Each row of a before or after table is a point. One or more steps were done to the points. Then noise was added and the rows were shuffled. The steps act on columns, c1 being the first. What was done? A step turns or swaps two columns, mirrors them in a line or flattens them onto one, adds a multiple of one to another, or multiplies or shifts one. Angles are multiples of 10 degrees, from the lower column toward the higher: turns from -170 to 170, lines from 10 to 170 but not 90. Use the fewest steps. Two steps may share a column if one is a turn and the other turns, adds or multiplies; they go together, in the order done. Otherwise the lowest column goes first.
(in the rows, 128 means zero)

Before, 11 rows:
[[ 81 115]
 [189 187]
 [112 145]
 [ 82 154]
 [177 106]
 [135  66]
 [188 143]
 [147 135]
 [155 156]
 [182  85]
 [118 156]]
After:
[[ 66  97]
 [162 135]
 [207 168]
 [199  66]
 [138  46]
 [192  86]
 [ 72 134]
 [155 116]
 [117 136]
 [107 123]
 [205 126]]
Steps: multiply c1 by 1.3; shift c2 by -20

Before:
[[140 113 123 131 123 157]
 [179 146  76 148 123  96]
 [180  81 136 152 113 105]
 [114 120 109  77 105 120]
 [155 124  89 136  81  86]
 [151 129  87 171 126 104]
 [155 145 102 145 120 101]
 [149 121 128 162 150 125]
 [127 159 109 113 119 133]
 [148 101 123 125 159 146]]
After, 10 rows:
[[116 123  89 175 120 250]
 [127 160 108 131 111 114]
 [112 145 102 142 141 214]
 [103 102 123  99 136 103]
 [107 112 122 134 129  70]
 [109 121 128 119 167 152]
 [114 129  87 145 167 203]
 [ 87  81 136 150 145 226]
 [144 120 108 132  72 135]
 [ 90 146  76 140 145 247]]
Steps: turn c1 and c6 by 160 degrees; multiply c6 by 2.5; turn c4 and c5 by 70 degrees

Before (10 x 11):
[[166 133 162 139 123 134 149 105 147 145 152]
 [136 122 106 148 106 153 134 113 101 151 153]
 [149 106 114 134 147 128 152 132 110 132 156]
 [126 112 123 122 137 131 112 147 192 127 133]
 [ 86 172 107 132 121  93 168 152 117 144 160]
 [121 152  99 110 109 170  95 156 118 178 158]
 [133 123 127 110 142 115 151 124 135 158 129]
 [129 129 141 129 142 153 128 115 140 140 147]
 [130 141 116 153 130 102 131 127 107  80 133]
 [134 144  76 151 139 124 140 120 139 142 163]]
After (10 x 11):
[[124 153  91 140  87  41  30 155 121 172 158]
 [156 111 122 146 119 174 199 133 108 134 163]
 [ 82 170 117 143 165 143 245 155 115 137 159]
 [139 123 132 156 111  54 142 116 105 152 156]
 [131 145 111 180 132 158 164 125 142 140 161]
 [131 144 134 154 152 154 138 128 110  79 132]
 [126 112 119 126 120 148  82 144 192 127 138]
 [125 132 135 121  96 134 129 111 139 142 143]
 [163 132 152 113 123 108 197 103 148 145 155]
 [135 127 111 114 137 168 195 122 131 153 126]]
Steps: turn c3 and c4 by -50 degrees; turn c5 and c6 by 110 degrees; multiply c6 by 2.5; multiply c7 by 3

Before, 8 rows:
[[122 121  99 124  80 125  26 134 161 182 134 120 111 107 148 123 129 159]
 [ 80 119 112 167 147 144 115 133 163 151 100  96 150  65 150 106 118  96]
 [133  85 116 149  91  74 125  98 139  79 159 103 107  71 129 132 118  98]
 [127  88 144 103  75  14  59  90 125  72 166 117 133 133 154 168  98 169]
 [147 137 166 150  99 120 113  82 111 140 128 117 115 165 163 152 107  61]
 [144 109  67 111 107  65  68 180 175 114  97 156 130 113 114 198 145 179]
 [102 114 134 170 143  99  94 135 158 169 106 164  93 171  63  92  97 129]
 [142 105 153 170  99 154  80 103 125 124 147 156 133 138  86 137  66 135]]
After (8 x 18):
[[143 108  67 197   7 173  66 180 175 113  97 137  86 135 115 193 149 168]
 [128  87 145 108  23  77  60  90 125  72 166 103 105 106 154 175 108 154]
 [133  86 116 126  52 136 125  98 138  80 159 116 144  91 129 118 172  88]
 [141 105 154 148 153 139  80 103 124 123 147 153 119  78  86 107  89 142]
 [102 113 134 143 122  91  93 134 158 169 106 161  94 123  63  75  76 111]
 [121 121 100 125  67 196  26 133 161 181 134 110  97 118 148 127 148 133]
 [147 137 167 128 141 102 113  83 111 140 128 140 171 129 163 132  87  77]
 [ 80 119 112 148 138 141 115 133 163 150 100 109 175  88 149  87 178 118]]
Steps: add 1.5 times c3 to c5; turn c5 and c6 by -50 degrees; turn c4 and c16 by -40 degrees; add 0.7 times c8 to c4; turn c12 and c18 by 20 degrees; turn c13 and c18 by 50 degrees; turn c14 and c17 by -60 degrees
